Each row is a point. Each copy is the shape, with its points in the same order, turned, moved and blurred by noise. Is it also mirrored, or only turned?

Shape (7 x 3):
[[ 0.67 -0.26 -0.86]
 [-0.03  0.26 -0.44]
 [ 0.02 -0.56  0.41]
 [-0.30  0.20 -0.20]
 [ 0.40 -0.61 -0.49]
 [-0.08  0.36  0.28]
 [-0.19  0.78 -0.07]]
Copy 1, 7 rows:
[[ 0.53 -0.49 -0.96]
 [-0.13  0.21 -0.53]
 [ 0.03 -0.55  0.36]
 [-0.39  0.16 -0.28]
 [ 0.24 -0.69 -0.56]
 [-0.06  0.39  0.12]
 [-0.17  0.68 -0.27]]
Copy 1 is: only turned
Copy 2, 7 rows:
[[ 0.24 -0.51  0.97]
 [-0.27  0.10  0.49]
 [ 0.54 -0.10 -0.37]
 [-0.32  0.18  0.15]
 [ 0.36 -0.61  0.43]
 [ 0.06  0.60  0.04]
 [-0.41  0.76  0.39]]
Copy 2 is: mirrored
Copy 3, 7 rows:
[[ 0.36 -0.51 -0.86]
 [-0.04  0.12 -0.39]
 [-0.05 -0.74  0.37]
 [-0.32  0.08 -0.05]
 [ 0.12 -0.81 -0.57]
 [ 0.12  0.18  0.22]
 [ 0.04  0.61 -0.04]]
Copy 3 is: only turned

Shape:
[[-0.14 -0.22  0.39  0.04]
 [-0.13 -0.44 -0.40  0.65]
 [ 0.34  0.12 -0.73 -0.07]
 [-0.22 -0.54  0.30 -0.32]
 [-0.47  0.01  0.07  0.90]
 [ 0.58  0.39 -0.65  0.09]
 [-0.61 -0.11  0.36 -0.41]]
Copy 1:
[[-0.13  0.01  0.46 -0.23]
 [-0.05 -0.39 -0.38  0.17]
 [ 0.22  0.60 -0.55 -0.05]
 [-0.09 -0.04  0.33 -0.68]
 [-0.56 -0.35  0.07  0.56]
 [ 0.37  0.80 -0.46  0.29]
 [-0.59  0.22  0.43 -0.61]]
Copy 1 is: only turned
Copy 2:
[[ 0.48  0.10  0.18 -0.11]
 [ 0.60 -0.32 -0.32  0.56]
 [ 0.03 -0.80 -0.47 -0.23]
 [ 0.94  0.07  0.12 -0.33]
 [ 0.11  0.36 -0.26  0.65]
 [-0.34 -0.81 -0.13 -0.04]
 [ 0.57  0.53 -0.17 -0.55]]
Copy 2 is: mirrored
Copy 3, 7 rows:
[[-0.18 -0.42  0.35  0.21]
 [ 0.46  0.12  0.86  0.36]
 [ 0.36  0.59  0.15 -0.29]
 [-0.12 -0.67  0.40 -0.24]
 [-0.09  0.03  0.86  0.89]
 [ 0.43  0.64 -0.10 -0.02]
 [-0.76 -0.36  0.44 -0.14]]
Copy 3 is: mirrored

Shape (7 x 4):
[[-0.74 -0.04 -0.27  0.05]
 [ 0.15 -0.86  0.16  0.23]
 [-0.60  0.08  0.21 -0.62]
 [ 0.49 -0.97  0.16  0.24]
 [ 0.50 -0.24  0.24  0.22]
 [ 0.50  0.10 -0.45  0.15]
 [-0.43 -0.59  0.04 -0.47]]
Copy 1:
[[-0.04  0.64 -0.14  0.61]
 [ 0.43 -0.50 -0.57  0.05]
 [-0.64  0.41 -0.17  0.03]
 [ 0.65 -0.62 -0.46 -0.26]
 [ 0.48 -0.26  0.17 -0.20]
 [ 0.72  0.41  0.33 -0.35]
 [-0.13  0.12 -0.70  0.07]]
Copy 1 is: only turned
Copy 2:
[[-0.38 -0.63 -0.33 -0.12]
 [ 0.70 -0.29  0.28 -0.04]
 [-0.74 -0.42  0.39  0.04]
 [ 0.96 -0.03  0.35 -0.04]
 [ 0.46  0.20  0.13  0.40]
 [ 0.14  0.53 -0.39  0.05]
 [-0.15 -0.49  0.45 -0.36]]
Copy 2 is: only turned
Copy 3 (7 x 4):
[[-0.50  0.39  0.00 -0.13]
 [-0.20 -0.86 -0.19  0.25]
 [-0.33  0.09  0.75 -0.35]
 [ 0.03 -1.05 -0.34  0.21]
 [ 0.47 -0.56 -0.09  0.12]
 [ 0.51 -0.19 -0.41 -0.47]
 [-0.58 -0.45  0.31 -0.28]]
Copy 3 is: only turned
Copy 4, 7 rows:
[[ 0.41  0.35  0.03 -0.49]
 [ 0.63 -0.53  0.60  0.29]
 [-0.24  0.57  0.53 -0.29]
 [ 0.53 -0.75  0.58  0.48]
 [ 0.15 -0.38  0.13  0.67]
 [-0.07 -0.52 -0.35  0.15]
 [ 0.11 -0.03  0.76 -0.39]]
Copy 4 is: mirrored
